Each wall is flat, endless, passes through zero and stands at right angles to its row. A trip goes straight from one point to another. Which walls does it cross, in order?

Walls:
(1): | 10.7 | 14.5 | 36.6 |
(2): |  -8.9 | -32.8 |  33.4 |
(3): |  -1.1 | -29.3 |  22.5 |
(4): |   2.3 |  40.1 | -12.9 |
(5): | -13.7 | -27.1 |   0.9 |
Trips:
|  24.8 | -11.9 | -25.2 | to |   0.7 |   3.2 | -36.5 | => 4
|  -2.8 | -44.5 | -11.1 | to |  14.6 | -21.6 |  -2.0 | => none
| 22.0 |  4.8 | -3.1 | to | -34.0 |  -7.9 | -35.1 | => 1, 5
| -19.4 |  21.2 |  -1.4 | to | -3.1 | 14.7 | -8.6 | => 1
|  7.9 | -6.8 |  9.7 | to | -11.9 | -12.7 |  16.3 | => none
| -30.4 | -16.8 |   1.3 | to |  -6.6 | -14.1 |  -8.9 | => none
| -11.3 | -17.6 | -25.5 | to | 48.7 | 15.1 | 10.6 | => 5, 4, 1

Walls:
(1): |  22.4 | -23.6 |   7.0 | -22.0 |  33.7 |   4.0 |  13.7 | -40.4 |  10.0 |  10.4 | -33.0 |  34.7 | -75.1 | -18.9 |
(2): | -27.3 | -10.6 |  -9.5 |  -8.8 |  -6.0 | -12.5 | -18.6 |  14.4 |   0.9 | -11.0 |  -7.1 |  24.0 | -27.7 |  12.5 |
(3): |   4.7 |  12.7 |  18.7 | -16.7 | -16.4 |  13.9 |  -6.3 | -32.3 |  30.0 |  19.5 |  17.8 |   0.5 |  -8.1 |  -7.9 |
(4): | 14.1 | 13.3 | -2.1 | 27.8 |  0.2 |  0.1 | 13.1 | 18.8 | 20.2 | 24.1 | 17.1 | -3.2 | 10.4 | -2.1 |
(5): | -30.5 |   7.1 |  -7.5 |  12.2 |  32.6 | -20.3 |  30.4 |   2.0 |  -6.2 |   4.2 |  20.3 | -15.4 |  21.0 |  -4.4 |
(6): |  13.9 | -12.8 | -27.5 | -24.8 | -19.8 |  -4.0 |   1.5 |  10.9 |  15.4 |  11.4 |   9.1 | -15.6 |  -9.9 |  11.3 |
(7): |   5.3 |  16.2 | -30.1 |  -2.7 | -26.2 |  -4.1 | -17.5 |  13.6 | -24.3 | -16.7 |   3.8 |   4.5 |  -0.6 |  20.4 |
Trips:
|  -3.1 |   8.9 | -19.6 |  30.6 |  30.4 |  -8.9 | -10.6 |   6.1 |   7.8 | -14.1 | -17.4 |  15.9 | -14.9 |  -0.9 | to |   9.7 |  -3.2 |  21.9 |  30.9 |   0.0 |  -4.5 |   7.7 | -10.6 | -29.3 |  26.3 |  33.5 | -30.8 |  23.4 |  -1.9 | => 7, 2, 1, 3
| -10.2 | -10.3 |   7.5 |  21.7 |  -0.9 |  44.8 |  15.5 | -25.4 |  12.4 | -26.0 |  16.3 |   3.2 |  19.0 | -28.8 | to |   4.9 |   2.4 |  28.7 | -13.8 |  34.0 | -10.5 |   5.1 |   0.4 |   7.9 | -11.1 |   2.7 |  12.5 |   2.6 |  -1.8 | => 1, 4
|  -2.2 | -22.8 |   2.9 |   4.8 | -17.3 |  -3.9 | -30.0 |  31.8 | -10.6 |   4.4 |  32.1 |   7.6 |  -9.6 | -24.7 | to | -46.6 | -11.5 | -15.9 |  48.3 |  21.0 |  16.8 | -33.2 |  -0.3 |  -4.3 | -22.9 | -15.5 | -45.8 |  21.7 | -13.1 | => 6, 5, 4, 7, 2
| -37.4 | -10.6 |  12.0 |   0.1 |  -2.8 |  35.8 |  -4.4 |  12.2 |  -5.7 |  17.6 | -22.1 | -14.3 |   8.9 |  10.7 | to |  23.5 |  -5.9 |   9.6 |  -1.0 |  35.8 |  -7.7 | -10.5 | -25.4 |  -6.1 |   1.1 |  12.3 |  -8.8 |  15.5 |  34.0 | => 2, 3, 1
| -33.9 |  -4.3 |   3.1 | -33.4 | -28.3 |  -5.3 |   9.9 | -34.8 | -25.3 |   4.3 |  14.2 | -42.4 | -29.6 |  30.3 | to |  29.6 |  21.1 |   3.1 |  16.3 |  15.5 | -11.3 | -13.8 |  26.4 |  -1.4 | -15.0 | -28.2 |  19.9 |   1.0 | -11.1 | => 5, 3, 6, 4
|  22.5 | -13.6 |  14.8 |  23.0 |  28.8 |  36.9 |  -2.4 |   8.9 |  24.4 |   2.3 |  -5.5 |  26.5 | -27.3 |  46.2 | to |   6.9 |  13.7 |  19.4 |  14.7 | -13.5 |  16.7 |  11.5 | -14.8 |  -6.3 |   9.2 | -15.6 |   5.8 |  19.8 | -11.0 | => 2, 1
|   9.4 |   2.5 |  -4.3 |  -4.3 |  18.9 |  -2.9 |  10.7 |  39.0 | -10.7 | -30.0 |   2.9 | -16.7 |  20.7 |  30.2 | to |  57.9 | -27.2 |  36.4 |  24.9 |  -6.2 | -18.0 | -20.0 |   1.2 |   7.1 | -13.2 |  10.0 |   1.6 |  29.3 |  34.2 | => 5, 6
